Each row of a before or after table is a point. The points were changed in one or more steps. Then noise was added and the rows were shuffled. The steps act on how far a point lies along the listed directions, d1 being the first. What was done? A step turns or swaps two directions, mirrors them in a line or flattens them onto one, adds a multiple of one to another, or multiplies one. Angles are multiples of 10 degrees, from the lower direction toward the higher: turns from -170 to 170, lines from 10 to 170 but not 90. Use the fewest steps. Two steps may share a direction if one is a turn and the other turns, adds or multiplies; they go together, in the order done. Otherwise the lowest direction goes first.

Directions:
(1): +0.55 -0.04
(2): -0.04 -0.55
Before:
-0.18 +0.06
+0.12 +0.15
-0.14 -0.17
+0.14 -0.04
+0.18 -0.35
-0.19 -0.47
+0.60 -0.27
-0.05 -0.08
After (8 x 2):
-0.31 +0.20
-0.13 +0.06
-0.33 +0.49
+0.23 -0.19
-0.47 -0.01
+0.35 +0.00
+1.54 +0.07
+0.55 +0.28
Steps: multiply d1 by 2.5; multiply d2 by -1

Directions:
(1): +0.37 -0.07 +0.56
(2): +0.23 +0.62 -0.07
(3): +0.51 -0.24 -0.37
Before, 9 rows:
-0.17 +0.39 +0.76
+0.50 +0.17 +0.13
-0.08 -0.06 -0.48
-0.20 +0.68 +0.80
+0.21 -0.10 -0.08
+0.00 -0.40 -0.44
-0.08 +0.30 +0.47
+0.52 +0.04 +0.17
-0.31 +0.14 +0.79
After:
-0.12 +0.27 -0.96
-0.24 -0.02 -0.80
-0.36 +0.33 +0.15
-0.08 +0.08 +0.25
-0.16 +0.16 -0.50
+0.12 -0.25 +0.46
+0.33 -0.09 +0.33
-0.30 +0.36 +0.11
-0.22 +0.17 -0.83
Steps: turn d1 and d3 by -140 degrees; multiply d2 by 0.7

Directions:
(1): -0.37 -0.42 -0.03 +0.53
(2): +0.44 -0.02 -0.58 +0.26
(3): -0.35 +0.63 -0.17 +0.25
(4): +0.39 +0.17 +0.48 +0.43
Before:
-0.42 -0.97 +0.69 -0.21
+0.45 -0.27 +0.04 +0.32
+0.33 +0.43 -0.09 +0.11
+0.04 +0.35 +0.08 -0.47
+0.30 -0.35 +0.49 -0.06
-0.96 +0.00 +0.24 -0.55
+0.33 -0.73 -0.04 +0.27
-0.63 -0.04 +0.27 +0.54
-0.22 +0.37 +0.37 +0.33
After, 9 rows:
-0.55 -0.21 -0.06 -0.79
+0.16 +0.24 +0.26 +0.18
-0.01 -0.27 +0.82 -0.53
-0.07 -0.04 +0.28 -0.24
+0.01 +0.20 -0.02 +0.33
-0.47 +0.25 -0.26 -0.32
-0.27 -0.09 -0.76 -0.04
-0.07 +0.39 +0.44 +0.23
-0.25 +0.10 -0.47 +0.13
Steps: flatten d1 and d2 onto the line at 70 degrees; swap d3 and d4

Directions:
(1): +0.56 +0.05 -0.74 +0.34 +0.04 -0.10 +0.01 +0.46
(2): +0.06 +0.42 -0.17 -0.05 +0.73 +0.54 +0.26 -0.31
(3): -0.44 -0.29 -0.35 +0.52 +0.14 +0.11 -0.62 -0.35
(4): -0.37 -0.63 -0.36 -0.08 +0.08 -0.07 +0.72 -0.04
(5): +0.44 -0.55 +0.56 +0.49 +0.24 +0.29 +0.09 +0.10
Before:
-0.39 +0.46 +0.64 -0.81 -0.15 -0.08 -0.01 -0.16
-0.26 +0.06 -0.27 +0.33 -0.15 -0.03 -0.74 -0.32
-0.32 +0.13 -0.40 -0.27 +0.32 +0.12 +0.76 -0.06
-0.37 +0.51 +0.11 -0.31 -0.20 -0.25 -0.23 +0.19
-0.61 +0.85 -0.02 -0.53 +0.04 +0.12 -0.40 -0.09
+0.44 -0.39 +0.78 +0.20 +0.00 +0.14 -0.13 +0.11
-0.53 -0.20 -0.45 -0.52 -0.35 -0.26 +0.75 -0.01
+0.02 +0.69 -0.03 -0.41 +0.06 -0.17 -0.23 -0.05
-0.30 -0.38 +0.75 +0.49 +0.07 +0.40 -0.21 -0.52
-0.19 +0.39 +0.60 -0.42 -0.16 +0.35 -0.36 -0.10
-0.22 -1.19 +0.02 -0.13 +0.07 +0.00 +1.04 +0.30
-0.28 +0.17 -0.20 -0.23 -0.17 -0.23 -0.20 -0.10
After:
-0.24 +0.37 +0.45 -0.20 +0.01 -0.02 -0.10 +0.12
-0.05 +0.06 +0.22 -0.21 -0.08 -0.09 +0.03 -0.06
+0.31 +0.20 +0.09 -0.12 +0.02 +0.02 -0.08 +0.09
-0.49 -0.43 -0.82 -0.11 +1.09 +0.70 +1.08 -0.29
-0.56 +0.14 +0.55 -0.21 -0.36 -0.08 -0.63 +0.07
-0.04 +0.17 +0.30 -0.04 -0.06 -0.20 -0.52 -0.12
-0.67 -0.34 -0.48 +0.35 +0.48 +0.30 +0.19 -0.41
-0.24 +0.04 +0.42 -0.13 -0.62 -0.25 +0.01 -0.08
+0.29 +0.00 +0.49 -0.22 -0.82 -0.50 -0.15 +0.33
-0.55 -0.15 -0.37 -0.16 +0.64 +0.54 +0.81 -0.54
-0.28 +0.27 +0.52 -0.37 -0.37 +0.17 -0.54 -0.03
-0.60 +0.34 +0.49 -0.48 +0.17 +0.17 -0.26 -0.46
Steps: flatten d1 and d5 onto the line at 20 degrees; add -0.7 times d4 to d3; turn d2 and d3 by 110 degrees

Directions:
(1): +0.83 +0.40 +0.41 +0.09 +0.36 -0.29 +0.22 +0.02 -0.25
(2): -0.07 +0.25 -0.59 -0.33 +0.02 -0.01 +0.75 -0.42 -0.30
(3): -0.25 +0.01 +0.05 +0.24 +0.66 +0.00 -0.39 -0.79 -0.10
(4): +0.27 -0.81 -0.26 -0.30 +0.37 +0.00 -0.13 +0.23 -0.50
(5): -0.06 +0.13 +0.28 -1.01 +0.21 -0.09 -0.16 -0.06 +0.39
(6): +0.14 +0.22 +0.15 -0.25 -0.61 +0.26 -0.47 -0.30 -0.67
Before:
+0.29 +0.10 +0.13 +0.29 -0.12 +0.03 +0.15 +0.28 +0.07
+0.26 +0.10 +0.36 -0.16 -0.42 +0.08 -0.21 +0.26 -0.09
+0.42 -0.18 +0.10 -0.01 +0.34 -0.20 -0.08 +0.19 -0.13
+0.32 -0.15 +0.25 -0.15 -0.18 +0.00 -0.66 +0.20 -0.39
+0.21 +0.05 -0.19 -0.24 -0.58 +0.16 +0.08 +0.05 -0.36
+0.04 -0.07 -0.20 -0.03 -0.21 -0.03 +0.15 -0.10 -0.23
-0.03 +0.12 -0.12 -0.20 +0.51 +0.01 -0.35 -0.81 -0.62
-0.30 -0.61 -0.51 -0.30 +0.41 +0.11 -0.01 -0.17 -0.36
+0.31 -0.09 +0.32 +0.51 +0.08 -0.13 -0.37 +0.32 +0.11
-0.10 +0.10 -0.26 -0.23 -0.18 -0.02 +0.19 +0.24 +0.17
After, 10 rows:
+0.79 +0.19 +0.22 -0.10 -0.76 -0.07 +0.40 +0.92 +0.00
+0.23 +0.04 +0.18 +0.19 -0.20 -0.17 +0.05 +0.23 +0.09
+0.48 +0.09 +0.00 -0.52 -0.82 +0.05 +0.39 +0.67 -0.30
+0.28 -0.06 -0.15 -0.26 -0.42 -0.10 +0.36 +0.96 +0.27
-0.09 -0.24 -0.09 +1.04 +0.94 -0.09 -0.07 -0.47 -0.16
-0.19 -0.16 -0.23 +0.26 -0.33 +0.16 -0.25 -0.04 -0.28
+0.35 +0.21 -0.18 +0.03 -0.37 +0.00 +0.06 -0.06 -0.65
-0.31 +0.26 -0.35 -0.16 -0.51 +0.17 +0.05 -0.35 -0.16
-0.23 +0.05 +0.35 +0.88 +1.72 -0.07 -1.28 -1.80 -0.55
+0.04 +0.14 -0.01 -0.25 -0.79 +0.20 +0.20 +0.50 +0.19
Steps: turn d1 and d2 by -150 degrees; turn d1 and d6 by -60 degrees; multiply d3 by 3; turn d4 and d5 by -80 degrees

Directions:
(1): +0.58 -0.35 +0.51 +0.35 +0.00 +0.22 -0.27 +0.21 +0.46 -0.05 +0.65
(2): +0.15 -0.42 +0.31 -0.24 -0.64 +0.01 -0.39 -0.68 +0.14 +0.06 -0.50
Before:
-0.75 +0.31 -0.60 -0.12 +0.17 -0.06 +0.36 +0.19 -0.29 +0.14 -0.69
-1.10 +0.95 -1.51 -0.61 +0.42 -0.29 +0.66 -0.03 -0.86 +0.07 -0.89
-0.44 +0.52 -0.63 -0.06 +0.53 -0.15 +0.24 +0.56 -0.51 +0.07 +0.17
+0.31 +0.05 +0.26 +0.25 -0.13 +0.20 -0.30 +0.21 +0.19 +0.06 +0.50
-0.02 +0.28 -0.58 +0.51 +0.30 -0.07 +0.35 +0.57 -0.04 -0.06 +0.51
+0.04 -0.05 -0.09 -0.18 -0.50 -0.10 +0.08 -0.38 -0.07 +0.02 -0.40
+0.39 -0.16 +0.32 +0.09 +0.00 +0.20 -0.21 -0.11 +0.45 -0.01 +0.22
+0.08 -0.25 +0.18 -0.30 -0.48 +0.15 -0.39 -0.68 +0.07 +0.09 -0.60
-0.33 +0.01 -0.04 -0.13 +0.06 -0.19 +0.25 -0.29 -0.08 -0.13 -0.53
-0.18 +0.36 -0.45 -0.01 -0.13 +0.10 +0.51 +0.19 -0.16 -0.06 +0.03
+0.59 -0.51 +0.25 +0.18 -0.39 +0.21 -0.36 +0.11 +0.24 +0.11 +0.44
After, 11 rows:
-0.08 +0.04 -0.22 -0.19 -0.62 +0.10 +0.24 -0.28 -0.05 -0.01 -0.32
+0.43 -0.22 +0.24 +0.13 -0.38 +0.11 -0.05 -0.09 +0.27 -0.03 +0.20
-0.45 +0.27 -0.80 -0.01 -0.20 -0.27 +0.31 -0.19 -0.35 +0.05 -0.48
+0.01 -0.58 -0.05 -0.80 -1.18 +0.02 -0.70 -1.48 +0.09 +0.12 -1.35
-0.42 +0.03 -0.38 -0.52 -0.36 -0.21 -0.25 -0.45 -0.47 +0.17 -0.75
-0.12 +0.49 -0.25 +0.15 +0.18 +0.07 +0.08 +0.41 -0.20 +0.07 +0.32
+0.07 +0.26 -0.11 +0.16 +0.48 +0.11 +0.17 +0.30 +0.18 -0.01 +0.36
+0.14 +0.09 -0.33 +0.29 +0.29 +0.08 +0.20 +0.71 -0.12 +0.08 +0.67
-0.22 -0.44 +0.11 -0.20 -0.59 +0.08 -0.31 -0.48 +0.17 +0.19 -0.87
+0.11 -0.38 +0.38 +0.01 -0.14 -0.04 -0.05 -0.36 +0.24 -0.14 -0.26
+0.59 -0.28 +0.48 +0.22 +0.00 +0.37 -0.40 +0.07 +0.45 -0.02 +0.47
Steps: turn d1 and d2 by -90 degrees

Directions:
(1): +0.35 -0.17 +0.38 +0.36 -0.01 +0.08 +0.92 -0.23 -0.34 +0.06 +0.59 -0.05
(2): +0.00 -0.59 +0.31 +0.15 -0.55 -0.52 +0.29 +0.07 +0.55 -0.10 -0.52 -0.30
Before (14 x 12):
+0.09 +0.10 +0.06 -0.04 +0.17 +0.23 +0.14 -0.03 -0.35 +0.06 +0.41 -0.13
+0.29 +0.63 -0.30 -0.16 +0.73 +0.61 -0.16 -0.09 -0.85 +0.24 +0.87 +0.37
+0.17 -0.14 +0.37 +0.47 +0.33 +0.10 +0.75 -0.08 -0.28 +0.04 +0.61 +0.23
+0.21 +0.12 -0.21 +0.04 +0.23 +0.41 +0.31 -0.16 -0.23 +0.04 +0.55 +0.18
-0.57 +0.56 -0.44 -0.21 -0.19 +0.34 -0.73 +0.29 -0.10 -0.15 -0.36 +0.10
-0.45 -0.01 -0.23 -0.26 -0.01 +0.04 -0.50 +0.14 +0.32 -0.05 -0.48 -0.09
+0.16 +0.17 +0.34 +0.29 +0.10 +0.16 +0.17 +0.10 -0.02 +0.13 +0.30 +0.29
-0.35 +0.56 -0.40 -0.46 +0.32 +0.32 -1.20 +0.07 +0.13 -0.14 -0.01 +0.36
-0.10 +0.02 -0.07 -0.02 -0.03 +0.19 +0.15 -0.05 -0.02 +0.21 -0.03 -0.08
+0.13 +0.73 -0.17 -0.18 +0.71 +0.81 -0.34 -0.12 -0.71 +0.36 +0.81 +0.42
-0.47 +0.71 -0.53 -0.56 +0.47 +0.45 -1.00 +0.12 -0.33 +0.09 -0.13 +0.22
+0.46 -0.21 +0.17 +0.39 -0.09 +0.29 +0.87 -0.35 -0.14 +0.12 +0.40 +0.04
-0.08 +1.04 -0.20 -0.45 +0.47 +0.57 -0.64 -0.20 -0.53 -0.01 +0.48 +0.43
+0.29 +0.12 +0.12 +0.37 +0.46 +0.39 +0.48 -0.26 -0.79 +0.08 +0.82 -0.03
After (14 x 12):
-0.13 +0.72 -0.29 -0.29 +0.54 +0.61 -0.73 -0.10 -0.37 -0.07 +0.63 +0.43
+0.13 -0.10 +0.20 +0.07 +0.03 +0.13 +0.36 -0.07 -0.27 +0.11 +0.37 -0.23
+0.58 +0.19 +0.15 +0.14 +0.45 +0.37 +0.70 -0.19 -0.85 +0.26 +1.06 +0.15
-0.42 +0.25 -0.39 -0.23 +0.26 +0.33 -0.58 +0.10 +0.08 +0.00 -0.14 +0.06
+0.17 -0.02 +0.44 +0.35 -0.03 +0.01 +0.26 +0.14 +0.12 +0.11 +0.19 +0.20
-0.21 +0.79 -0.30 -0.33 +0.66 +0.70 -0.40 -0.07 -0.81 +0.15 +0.50 +0.31
-0.10 +0.01 -0.08 +0.02 -0.05 +0.16 +0.17 -0.07 -0.02 +0.17 -0.06 -0.09
+0.20 +0.83 +0.12 -0.13 +0.42 +0.61 +0.17 -0.38 -0.76 +0.02 +0.95 +0.37
+0.34 -0.32 +0.42 +0.52 +0.10 +0.05 +0.86 -0.23 -0.45 +0.04 +0.59 -0.25
+0.44 +0.34 +0.24 +0.18 +0.50 +0.69 +0.56 -0.31 -0.75 +0.35 +1.06 +0.26
+0.36 -0.52 +0.24 +0.39 -0.41 -0.05 +0.86 -0.25 +0.25 +0.04 -0.05 -0.13
+0.10 -0.49 +0.53 +0.50 +0.02 -0.20 +0.83 -0.07 +0.09 -0.02 +0.25 +0.02
+0.28 -0.15 -0.03 +0.22 +0.04 +0.25 +0.63 -0.19 -0.12 +0.00 +0.48 +0.04
-0.40 +0.76 -0.37 -0.11 +0.04 +0.63 -0.45 +0.15 -0.47 -0.08 +0.06 +0.21
Steps: turn d1 and d2 by 40 degrees

Directions:
(1): -0.37 -0.37 -0.50 -0.63 +0.00 -0.38 +0.12 -0.73 +0.07 +0.14 -0.12 -0.47 +0.46 +0.13
(2): +0.21 -0.16 -0.96 +0.26 +0.40 -0.63 -0.01 +0.37 +0.01 -0.26 +0.38 +0.06 -0.36 +0.07
(3): -0.44 -0.31 +0.50 +0.40 +0.58 +0.00 -0.05 +0.14 +0.16 -0.40 +0.03 -0.91 -0.15 +0.10
(4): -0.28 +0.30 -0.75 +0.36 -0.19 +0.69 +0.19 +0.26 +0.33 +0.16 -0.40 -0.40 +0.12 -0.41
(5): +0.09 -0.20 -0.09 -0.24 -0.10 +0.56 +0.13 +0.07 +0.82 -0.12 +0.42 +0.13 -0.07 +0.88
Before, 11 rows:
-0.09 +0.22 +0.02 -0.21 -0.53 +0.59 +0.14 -0.17 +0.12 +0.30 -0.31 +0.09 +0.25 -0.28
-0.14 -0.06 -0.49 -0.42 -0.35 -0.35 -0.01 -0.60 -0.30 +0.35 -0.14 -0.03 +0.58 -0.13
+0.12 -0.20 +0.13 +0.14 +0.43 -0.46 -0.17 +0.21 +0.26 -0.43 +0.35 +0.09 -0.38 +0.54
-0.64 -0.13 -0.18 +0.24 +0.08 +0.21 +0.10 -0.13 +0.11 -0.15 +0.03 -0.73 +0.26 -0.07
+0.28 +0.29 +0.33 -0.21 -0.35 +0.49 -0.01 -0.13 +0.23 -0.01 +0.19 +0.43 +0.04 +0.44
-0.12 +0.38 -0.39 +0.08 -0.18 -0.02 +0.03 +0.03 -0.25 +0.31 -0.28 +0.16 +0.11 -0.67
+0.30 -0.03 +0.47 -0.16 +0.12 -0.49 -0.01 +0.04 -0.48 -0.01 +0.05 +0.22 -0.32 -0.29
-0.24 -0.07 -0.86 -0.32 -0.04 -0.41 +0.06 -0.23 -0.09 +0.16 -0.12 -0.59 +0.38 -0.23
-0.13 -0.24 +0.67 -0.07 +0.04 -0.09 -0.30 -0.14 +0.26 -0.20 +0.13 -0.57 +0.01 +0.48
+0.22 -0.08 +0.36 -0.35 +0.19 -0.05 -0.13 +0.04 +0.18 -0.29 +0.44 +0.42 -0.35 +0.54
-0.25 -0.01 -0.27 +0.22 +0.29 -0.43 +0.12 -0.15 -0.17 +0.15 -0.39 -0.40 +0.08 -0.42
After:
+0.29 -0.37 +1.11 -0.88 +0.23 -0.47 -0.24 -0.44 -0.05 -0.33 +0.60 +0.63 -0.20 +0.90
-0.79 +0.09 -0.59 +0.56 -0.10 +0.48 +0.17 +0.00 +0.17 -0.02 -0.24 -0.99 +0.35 -0.45
-0.24 +0.38 -0.40 -0.05 -0.63 +0.95 +0.20 -0.02 +0.29 +0.47 -0.63 -0.11 +0.29 -0.56
-0.05 +0.58 -1.04 +0.53 -0.17 +0.29 +0.14 +0.54 -0.04 +0.24 -0.30 +0.09 -0.05 -0.88
-0.03 -0.36 +1.13 -0.35 +0.11 -0.44 -0.43 -0.46 +0.06 -0.18 +0.29 -0.42 +0.12 +0.62
-0.19 +0.10 -0.66 +0.64 +0.37 -0.42 +0.14 +0.34 -0.16 +0.08 -0.38 -0.35 -0.15 -0.66
+0.21 +0.17 +0.65 -0.59 -0.42 +0.54 -0.01 -0.48 +0.21 +0.08 +0.17 +0.36 +0.22 +0.62
+0.69 -0.30 +0.88 -0.30 +0.35 -1.04 -0.14 +0.07 -0.57 -0.22 +0.48 +0.61 -0.64 +0.15
+0.17 -0.40 +0.76 -0.27 +0.47 -0.85 -0.30 -0.20 +0.07 -0.46 +0.57 +0.32 -0.30 +0.85
-0.28 +0.20 -1.24 +0.11 -0.01 -0.28 +0.07 +0.10 -0.17 +0.17 -0.31 -0.74 +0.29 -0.74
-0.02 +0.10 -0.58 -0.09 -0.29 -0.59 -0.09 -0.37 -0.54 +0.29 -0.22 +0.02 +0.41 -0.44
Steps: add -0.7 times d5 to d2; turn d1 and d5 by -30 degrees; multiply d4 by 2.5
